Each row is a point. Examples show where two turns around zero, p and q, send a point. Write where each new point lands after one turn and then the other. Backwards means that the second turn is done in reverse. Each puzzle has new turns, and all numbers are rounded.
(in the rows, 128 means zero)

Turn p:
[166 118] => [149 161]
[109  83] => [165  96]
[109 183] => [ 70 126]
Turn q:
[98 95] => [ 93 100]
[ 98 174] => [106 178]
[166 158] => [170 151]
[150  85] => [143  82]
Where do these land?
p, then q: [162 170] => [106 177]
p, then q: [110  69] => [172  85]
q, then p backwards: [111 145] => [143 147]

Turn p:
[121 126 161 110] => [122 163 124 115]
[158 213 167 157] => [227 151 121 119]
[117  87 120 145] => [ 96 124 131 161]
[ 72  78  88 105] => [ 50 101  97 130]
[172 137 104 123] => [146 101 166 115]
Turn q:
[104  95 106 141] => [ 95 115 103 108]
[145 146 189 188] => [175  70 174 110]
[108 151 102 119] => [ 96 144 142 144]
[ 79 108 106 147] => [ 77 116 124  99]
[178 125 186  62] => [213 182 117 127]
[154 145  80 110] => [113 142 110 182]
Where do these land?
q, then p: [ 99 171 102 117] => [147 157  82 142]
q, then p: [163  66 152  96] => [137  67 169  93]
p, then q: [ 66 124 117 168] => [ 72  88 108 147]
q, then p backwards: [100 151 111 176] => [145  88  85 117]
p, then q: [180 107 184  92] => [170 162 196 125]
q, then p backwards: [160 150 102 119] => [121 113 137 172]

Turn p:
[102 112 118 161 134 110 135  92] => [156 100 116 117 124 102 164 134]
[131 118 106  97 159 113 103 109] => [149 140  93 106 119 131 115  94]
[121 118 127  96 119 145 158 128] => [123 135 163 107 117 115 109 120]
[141 104 117 124 110 115 133 169] => [ 94 101 132 115 119 156 114 130]
[123 171 187 134 125 111 133 175] => [ 92 145 141 142 199 144 128 155]
[151 128 130 128 105 105 145 128] => [132 119 134 113 126 147 117 160]
[108 118 121 126  99 148  82  99] => [151 105 111 165 116  97 100 115]
[159 106 123 115 190 170 145 104] => [159 169 153 120  96 150 155  78]
[115 177 123 170 111 135 118 148] => [ 95 136 110 167 136 110 148 165]
Turn q:
[126 163  93 116 112 121 138  98] => [123  91 122 113  86 130 134 107]
[ 96 104 147 126 151 101 173 132] => [ 74 168 144 129 118 112 124 140]
[127 155 147 155  91 150  78 181] => [195 137  84 115 142 145 121 170]
[164 157 125 124 132 154 135 126] => [160 125 146 129 115 155 139 105]
[126  92 166 162 128 144 121 139] => [132 148 137 161 159 135 113 167]
[121  86 153 106 164  92 144 129] => [ 80 162 150 122 158 105 113 117]
[118 133 116 114 110 170 101 137] => [149 106 108 122 144 143 164 142]
[143 117  93 132 134 123 135 131] => [136 122 135 141 119  98 139 111]
[107 110 141 135 172 102 131 109] => [ 81 149 120 149 140 123 109 110]
[152 163 101 110  86 124 124  98] => [149  73 135 100  98 134 123 113]
Where do these land?
q, then p: [134 115 152 155 142 142 156 142] => [111 143 132 159 151 131 145 151]
q, then p: [125 148 150 147 116 118 121 152] => [108 145 110 146 116 142 107 132]
p, then q: [104 109 137 128 141 113 126 144] => [ 93 126 136 136 138 124 136 115]
p, then q: [155 120 131 111 118 124 119 130] => [148 114 120 133 147 141 138 131]
p, then q: [134 135 133  95 139 163 138 145] => [120 118 106 118 124 170 108 131]
q, then p backwards: [115 184  93  98 110 102 133 140] => [122  98  65 114 151 106 141 110]
p, then q backwards: [103 128 154 136 119 149 150 139] => [143  86 125 116 130 130 146 119]
q, then p: [148  97 153 148 103  91 134  66] => [137  78 109 166 171 132 126  84]
p, then q: [133 132 145 136 113 102 102  68] => [176 134 151 142 140  96 120  93]
q, then p backwards: [121 127  31 120 125 155  92 153] => [ 73 109 104 188 162 115 100  78]
p, then q: [135 112 128 132 183 149 137 128] => [110 110 159 129  97 164 129 123]

Turn p:
[137 150  74 187 159 165  90 160 142 139 171] => [ 87 131  96 173 183 100 147 173 103  82 115]
[175 166  80 103 148 168  97 148 175 159  90] => [ 83 180 126 169 110 105 173 155 181 112  89]
[133 129 141 123  96  72 179 135  93  64  93] => [190 120 117 134  73 133 131  87 109 154 190]
[109  81  87  88  74 162  89 151  72 124 169] => [132 147 128  50 116 110 150 120  66  58 102]
[168 178 128 119 122 153 137 125 146 114  74] => [123 138 143 184  86 115 164 114 154 149 110]
[166  95 163 130 150 158  83 147 105 169 177] => [116 153 161 117 152  95  67 166 100 104  84]
[ 65  74 166  97 150  79 102  90 173  83 180] => [139  82  76  75 145 184  46  91 161 101 122]
[108  72  95 108 153 128 138  64 109  88 176] => [127 119  63  67 162 109 105  70 110 138 113]
[ 84 160 158 154 149 150  76  91 146 149  67] => [103  48 164 138 131 113 145 148 193 132 108]
[169 139 111 162  63  78 174 140 146 164 156] => [173 168 111 144 131 183 153 182  84 170 137]
[120 186 108 104 150 124 125 125 130 149 128] => [ 66 128 119 137 104 135 143 142 137 142 136]
[166 108 191  99 100 101 184 104  79 120 139] => [172 146 159 106  91 136  81  95  84 192 133]
[ 71 158 165 166 121 182 138 167 154 158  86] => [110  93 212 166 162 155 166 131 152 104 144]
[121  96 126 152 157  72 181 146 120 113  85] => [172 139 120 130 143 117 120 117 156 156 210]
Turn q:
[166 128 179 160 128 148  85 152  95 169  83] => [163 153 127 137 155 123 148 134 157 135  35]
[138 128 104 135  85 107 131 144 142 167 156] => [ 91 112 123 140 121 180 102 128 133 146 114]
[103 159  93  99 151 103 194 118 131 153  97] => [ 81 130  60  91 147 114 133 134  94 131 158]
[115 137  83 166 162 106 193 162 151 170 156] => [ 54 101  61 156 130 144 132 128 144  90 145]
[196 174 103 103  68 134 172 168 185  62 117] => [140  66 102  57  87 127  72 111 198 175 157]
[ 96 181 121 175  91 148 101 160 182 149 137] => [111 176 104 136  73 179 124  86 177 130 118]
[ 92 121 179 180  98  69 114  66 105  69 163] => [ 73 163 233 144  88  77 135 147 129 139 138]
[159 120 111 100 170 110  82 146  67 138 139] => [174 122 117 166 148 129 120 203 105 126 113]
[176 132 154 113 134 182 110 124  91 141 149] => [182 109 134 161 159 131 159 130 143 169 114]
[ 97  90 141  85 150 124 112  40 194  61  85] => [155 169 186  76 152  74  85  75  87  97 194]
[100  98 143  89 142 147 151 163 127 129 154] => [139  97 134 112 139 163 171 135 119  96 154]
[ 98  69 126 131 157 158  91  93  67 127 101] => [170 138 154 160 136  95 157 123  52 101  97]
Where do these land?
q, then p: [130  96  81 184 108 143 105 188 168 149 112] => [175  88 109 134 121  99 187  98 156 102  78]
q, then p: [ 82 177 141 107 114  73 135  85 105 158 108] => [ 52 117 161 111 100 148 148 145 105 126 177]
p, then q: [182  74  89 134 100 111 140 113  98 167 127] => [127 121  65 104 158 140 115 189 144 166 122]
p, then q: [117 174 164 124 197 109  97 133 131 129 169] => [144 170 159 156  76 164 129 123 103  75 114]
p, then q: [ 85 189 143 118 200 177 129 134 112  95 140] => [ 87 172 192 154  99 113 151 109  79  84 145]
q, then p: [208 108  65 156 126 142 109 160 153  88  74] => [193 133  73 108  95  89 136 171 181  98  80]
q, then p: [174 145  57 208 129 222  94 150 180 105 128] => [202 101  52 144 151 119 184 170 147 160  37]
q, then p: [122  55  89 126 122 116 144 109 154 126 104] => [144  82 114  84 109  80  98 103 125 114 120]
q, then p: [131 107 158  65  93 119 121 130 109 157 100] => [ 93 164 181 114 105  89 111 108 144 134 131]
p, then q: [186 114 118 157 110 134 175 150 176 126 107] => [109 134  77 159 139  95 123 113 191 154 114]
q, then p: [102 131 155  70 128 128 158 110 117 152 165] => [ 80 153 157 118 164 130 101 101  95 138 145]
p, then q: [106  99 193 137 114 105 140  98  83 148 109] => [157 123 172 128 197 168 130 148 129 135 103]
p, then q backwards: [ 85 120 190  80  95  93 114  70 123 121 164] => [148 104  92  93  36 125 134 171 158 124 105]
q, then p: [ 82 202 149 126 156 122 131 162  82  71 185] => [144 182 134 163 141 219 147 138  63 115 156]

Turn p:
[133  87 155 124 204 138 102 114  96 103 104 155 131 119] => [164  69 170 130 133 100  95 153 139 120 132  78 145 140]
[133  79 153  78 125 157 110 140 133 134 124 112 171 107] => [172 133 137 104 160 134  82 164 153 112  99 154 129 121]
[116 184 139 173  71 142  86 114 111 141  97 143 146 151] => [121 202 134 167  84  96 142 119  94  93 116 127 143 147]
[168 146 138 171  82  44 175 174 155 140 115 142 101 133] => [ 44 158 126 102  96 116 152  95 152 205 127 150 156 141]
[135  39 104 148 159 173 154 114 159 131 120 135 130  85] => [158  56 162  90 151 129  98  80 135 105 120 161 146  93]
[129 162 117 102 108 108  66  94 118 137 116 119  74 143] => [113 147 146 187  99 118 126 149 110 140 132 126  57 131]
[180 139 130 112 155 171 159 135 139 104 133 133 123  98] => [151  93 125 103 107 161 146 113 179 113 101 113 122 131]
[193  53  82 104 164 125 186 125 126 114 178 138 155 160] => [150  71 142  51 166 186 119 104 145 143 174 150 123 186]
[163 118  55 128 164 100 156 216 168 130 143 100 126 181] => [100  91  71  96 120 134 143 128 185 148 218 189 132 152]
[141 115  75 126 134 102 164 195 194 140 183 188 157 108] => [129 127  68  46 164  93 142  62 175 158 156 150 114 133]
[ 64 165 164 127 109 126  95  51 123  84 103  90 150 122] => [117 135 102 192 130 131 101 161  51  96  64  98 130 130]
[104 105 111  64 177 168 155 102  93 144  85 138 135 128] => [193 102 144 179 167 168  89 120 154 123 148 104 140 119]
[115 193 169 174 111  95 113 110 123 182 150  98 118 130] => [120 178 114 135  73 120 167 153  67 167 123 117 136  95]
[ 83 173 133 147  77 123  96 130  64 117 136 104 117  95] => [113 169 138 181 150 104 195 162  97 113  93 125 127 118]
[ 64 161 195 145  81 147 103 108 116 118 134 125  87 157] => [ 76 187 142 155 119 128 126 158  84  87 115  79 122  84]
Turn q:
[146 210  86  99 157 104 139 102  91 149  77 168 130 144] => [ 44 127 169 126  65 146 116 155 148 142 153 161  94 154]
[188 143 175 106 108 193 140 144 106 157 128 163  74 119] => [150 109 121  81  96 173 130  83 112 114  80 153  54 124]
[113 113 181 106 159 134 183 163 127 136 174 150 179 105] => [135  93 124 116 158 133 158  67 146 163 130 182 166  84]
[116  84  31 139  80 160 136 151 131  99  73 145  94 153] => [ 74 134 108 136 173 155  92 129 136  49 143  51  97 153]
[ 45 124 115 187 118 164 113 101 114 131 147 117 181 161] => [117 152 104 168 163 172 119 171  92 109 121 147 214 128]
[150  66 112 169 171 133 146  92 144 122 144 112 108 163] => [166  95  96 168 151 124 104 117 131 134 136 116 137 201]
[164 168 132  88 154 121  85  59 113 198 130  90 131 127] => [160 111 141 164  41 127 128 195 156 146 109 167 102 126]
[ 91  93 130 105 165 109 133 142 149 134  93 108 169  66] => [105 117 110 173 169  76 136 133 147 159 141 137 121  68]
[102  95 124 175 106  87 142 179 143 130 198  98 126  95] => [184 141 112 134 148 108 159  89 101 113 192  98 176  95]
[120 146 116 109  94 124 165 156 171  96  63 105  64 113] => [ 96 181 125 121 147 132 154 108 146 145 126  53  60 128]
[168 162 119  90 123 146 133 144 116 121 142 113 153 177] => [118  89 143  83 103 156 157 151 162 124 113 120 142 144]
[ 65 142 131 181 108 153 100 140 178  86 198 166 196  87] => [156 155 142  95 201 156  84 145  82 151 160 139 209  63]
[185 136 169  90  85 115 143  73 111 133  90 137 133 124] => [142 150 171 112 123 114 147 140 170 111  89 178  70 154]
[150 139 148 137 178 128  98 115  62 108 160 112 116 123] => [138 114  78  95  77  94 120 139 109 140 128 168 146 154]
[132 138 133  62 116  78 101 116 129 137 121 129  66 154] => [127 154 159 132  56  95 115 109 166 124  97  91 112 135]
[115  88 146 205 128  99  92 170 164 110 109 135 129 136] => [137 125 145 145 178  84 127 117  47 126 131  87 147 138]
Where do these land?
q, then p: [ 99 121 150 137 129 185  75 113 108 127 139 132 141  91] => [163 120 144 164 140  73 153 116 174 125 118 138 123 154]
q, then p: [160 196 118 205 148  79 143 103 187 153 109 134  79 127] => [118 196 176  99  85 172 186 175  98 133 178 106 123  95]
p, then q: [124  72 129 133 152  98  99 113 154  98 100 153 115 192] => [156 138 123 135  98  84 101 132 106 106  89 107 202 116]
p, then q: [108 105 152 125 136 122 151 162  93 101  88 115 192 114] => [ 93  61 158 132 165 108 142 162 118 152 131 130 158 124]
q, then p: [171 152  86 144 221  83 155 129 180 147 103 171  51 128] => [104 172 190 110 109 142 129 163  30 134 181 152  78  70]
p, then q backwards: [106  87 125  89  95 135 176  95 142 114  98 120 187 112] => [ 95  84 153 146 123 189 138  93 143 108 149 179 138 152]
q, then p: [111  91 169 101  92 126 158 101  47  82 138 107 151 121] => [117 113  60 150 134 122  98  60 155 144 126  94 122 188]
q, then p: [119  97  97 163  86 181 139 155  97 131 162 125 145 122] => [154  69 118 122 160 141 151 125 150  75 119 119 117 167]
p, then q: [168 143 129 105 163 106 142  99 125  97 108 175 179 194] => [155  97 137 131 100 153 138 184 139  99  83  83 179 168]
q, then p: [ 88 116 143  95 117 171 140 110  89 139 114 133 133 155] => [126 121 109 168 127 105 104  80 138  84 116 127 150 132]
q, then p: [164 147  85 129  97 159  56 147 119 156 126  84  80  94] => [ 79 119 154 145 147 139 192 162 182 115 103 183  93 128]
p, then q: [180 161 159 153 150  88 126 153 176 213 141 129  84 136] => [176 168 173 143  90 168 147 114 155  80 143 133  98  52]
q, then p backwards: [104 142 159 101  95 156 174 160 143  68 121 116 140 129] => [121 130 148 116  91 121 190 165 126 121 178 154 132  95]
q, then p: [105 141 106 133 129 161  84 137 120 155 205  41 123 101] => [155 129 119  99 143 134 197 107 174 119  99 218 127 163]
q, then p: [ 52 125 108  94  88 108 137 142  91 101 111 150 168 134] => [133 119  44 146 157  95 119 123 110 112  84  89 151 122]
p, then q: [188 152 133 143 152  88  91 128 178 166 184 165  79  98] => [166 179 150 166  69 128 147  83 181  90 124 106  76 106]

Turn p:
[134 125 130 115 129 119 147  69 169 131 121 125 130 116] => [126 110 173 151 131 141 122 114 174 121 123 138 148 118]
[140 141 124 136 117 113  84  92 126 146 136 130 140 134] => [162 137 130 137 152 128  97 126 154 153 146 123 127 131]
[112 122 132 112 122 117 145 141 139 134 120 122  95 114] => [ 95 100 121 134 121 126 146 143 137 128 127 126 129 134]
[139 138 145 151 163 108 133 139 115 133 128 113 134 139] => [153 136 118 145 103 140 148 117 112 130 150 112 127 126]
[142 131 110 116 141 145 119 127 135 143 140 148 131  78] => [122 121 153  92 103 129 104 146 137 155 127 128 133 114]
[105 136 135 132 127 144 143 148 161 109 115 138 132 142] => [112 119 134 143 128 120 139 117  98 125 110 164 133 133]
[147 128 128 135 139 126 129 140 113 130 127 143 107 147] => [130 149 117 125 119 122 151 123 130 143 121 116 114 135]
[132 137 135 155 109 128 145 138 135 133 106 142 134  87] => [130 128 132 125 103 133 123 159 124 130 115 141 169 148]
[126 135 155 132 117 135 131 136 121 122 135 127 122 136] => [131 131 104 137 117 126 126 127 128 117 120 140 117 135]
[123 137 151 133 124 148 134 137 116 134 125 115 135 139] => [141 128 117 142 117 124 122 134 113 108 118 130 112 133]
[134 109 129  93 131 119 119 138 127 106 100 123 128 141] => [122 125 124 126 160 147 158 139 125 126 117 132 116 103]
[120 114 116 153 144 146  99 131 127 128 128 114 131 140] => [133 132 122 136 139 127 108 110  99 144 120 103 128 120]
[ 86 132 137 143 138 125 138 110 112 140 136 141 140 143] => [115 152 134 160 122 110 110 125 119 112 156 130 125 129]
[140 113 149 138 118 110 143 150 131 143 142 132 139 129] => [144 125 105 125 110 104 144 131 133 117 133 131 148 119]
[120 133 139 146 121 121  96 115 118  92 144 121 135 137] => [135 144  98 134 147 152 103 104 124 130 138 139 129 130]
[139 131  31  50 121 142 126 147 117 120 138 110 113 129] => [ 96  97 168  42 182 127 145 132 125 129 134 104  81 137]
[137 115 132 139 116 128 145 117 112 131 135 132 128 125] => [129 144 123 124 120 123 125 129 144 110 123 117 139 132]
Turn q:
[121 112 136 136 126 102 128 144 103  97 108 136 123 116] => [145 127 128 159 124 103 113 133 128 146 144 137 100 124]
[120 157 113 115 113 155 117 137 119 141 105 140 130 142] => [130 131 102 110 129 146 165 143 134 135 135 132 117 149]
[116 110 109 111 133 123 130 122 141 100 151 150 134 142] => [136 140 126 134 111 137  99 123 134  94 145 116 124 145]
[151 110 110 130 133 142 112 107 156 137 152 149 115 117] => [104 133 134 114  99 151 102 109 125 123 116 141 149 143]
[115 125 140 148 137 103 148 133 152 150 132 130 110 155] => [134 139 162 100 137 106 115 143 124 135 122 101 137 135]
[146 103 115 120 132 107 109 153 143 135 135 105 131 123] => [151 139 128 116 124 135 106 103 112 130 104 133 115 105]
[110 131 157 153 143 120 120 121 129 108 142 142 136 139] => [121 129 152 139 115  94 137 119 121 115 151 116 131 134]
[110 152 127 147 146 153 141 139 157 145 103  98 138 102] => [107 159 121 117 163 130 155 108 145 156 131 115 145 106]
[117 111 125 127 142 117 129 156 105 139 142 137 119 150] => [146 141 139 123 126 128 119 152  91 123 138 124 114 127]
[133 111 118 144 136 158 143 116 108 124 121 121 149 158] => [116 122 144 143 162 150 139 122 111 113 136 126 114 153]
[147 159 128 104 141 154 108 125 148 100 114 149 149 108] => [ 98 117  84 125 103 137 142  96 147 127 148 119 119 126]
[164 144 119 115 104 122 148 106 115 150 151  99 109 115] => [129  88 134 117 138 153 120 149 142 124 101 152 152 101]
[109 135 160 118  97 123 116 158 107 104 124 146 114 139] => [142 128 109 128 115  82 139 156 127 117 140 147 100 135]
[138 116 112 124 119 113 117 104 112 139 129  97 106 121] => [140 121 150 143 122 151 126 138 137 134  93 145 128 113]
[125 149 134 141 113 122 142 116 132 150 129 146 152 108] => [135 111 117 126 135 119 137 123 132 144 139 126 171 139]
[126 121 145 115 134 133 141 110 119 131 109 102 134 113] => [116 122 120 157 148 127 136 131 134 133 105 117 130 113]
Where do these land?
p, then q: [137 155 101 134 112 126 140 131 118 145 125 140 110 132] => [140 120 137 100 134 117 130 146 123 111 116 103 113 131]
p, then q: [146 127 140 107 112 132 118 144 110 105 116 130 149 106] => [115 133  84 120 123 146 119 131 123 133 146 135 108 124]
q, then p: [139 123 135 133 102 115 143 140 122 118 138 161 143 138] => [135 146 110 112 152 119 141 107 140 138 139 118 124 108]
q, then p: [120 147 117 149 121 138 157 138 134 144 159 135 116 133] => [136 125 125 110 118 121 128 126 116 122 146 158 107  94]
q, then p: [131 148  92 130 120 105 134 138 122 129 161 133 143 129] => [149 131 126  89 122 129 114 116 145 125 109 138 121 102]
p, then q: [136 135 115 130 119  97 118 125 132 143 141 159 127 115] => [144 125 118  97 120 127 121 122 116 116 123 108 156 124]
q, then p: [130 127 143 132 135 142 122 122 125 137 132 132 140 106] => [126 143 139 131 130 123 115 135 121 114 144 124 142 132]
p, then q: [149 129 124 105 155 127 129  92 151 171 137 129 139 170] => [100 103 160 122 120  91 100 119 138 148  97 124 151 104]
q, then p: [112 100 138 116 137 159 103  99 132  92 114  93  96 118] => [ 97 127 128 172 118 143 121 131 111 147 115 157 152 175]
p, then q: [147 124 112 153 131 112 134 129 103 126 128 139 141 125] => [134 102 115 113 139 139 145 124 134 109 133 120 132 110]
q, then p backwards: [122 139 143 132 145 137 111 131 138 102 110 132 133 132] => [123 126 126 121 146 122 141 129 119 136 147 134 104 150]
q, then p: [102 122 169 118 137 129 125 131 108 112 115 105 113 128] => [113 120 111 136 106 144 150 136 117 135 146 123 157 157]
q, then p backwards: [108 119 149 141 101 135 107 135 123 113 107 103 137 122] => [135 129 144 121 118 128 135 130 142 132 124 151 126 178]
q, then p: [ 96  96 136 119 144 162 104 147 125 119 110 111 108 129] => [110 135 131 143 110 143 134 138 116 141 141 138 113 188]
q, then p: [131 124 101 104 152 114 155  88 159 153 117 135 146 134] => [160  97 143 144 152 138 104 117  96 111 102 108 116 114]
q, then p: [142 132 134 145 125 117 148 157 146 140 139 112 108 132] => [127 116 127 124 121 140 134 154 138 145 147 136 110  97]
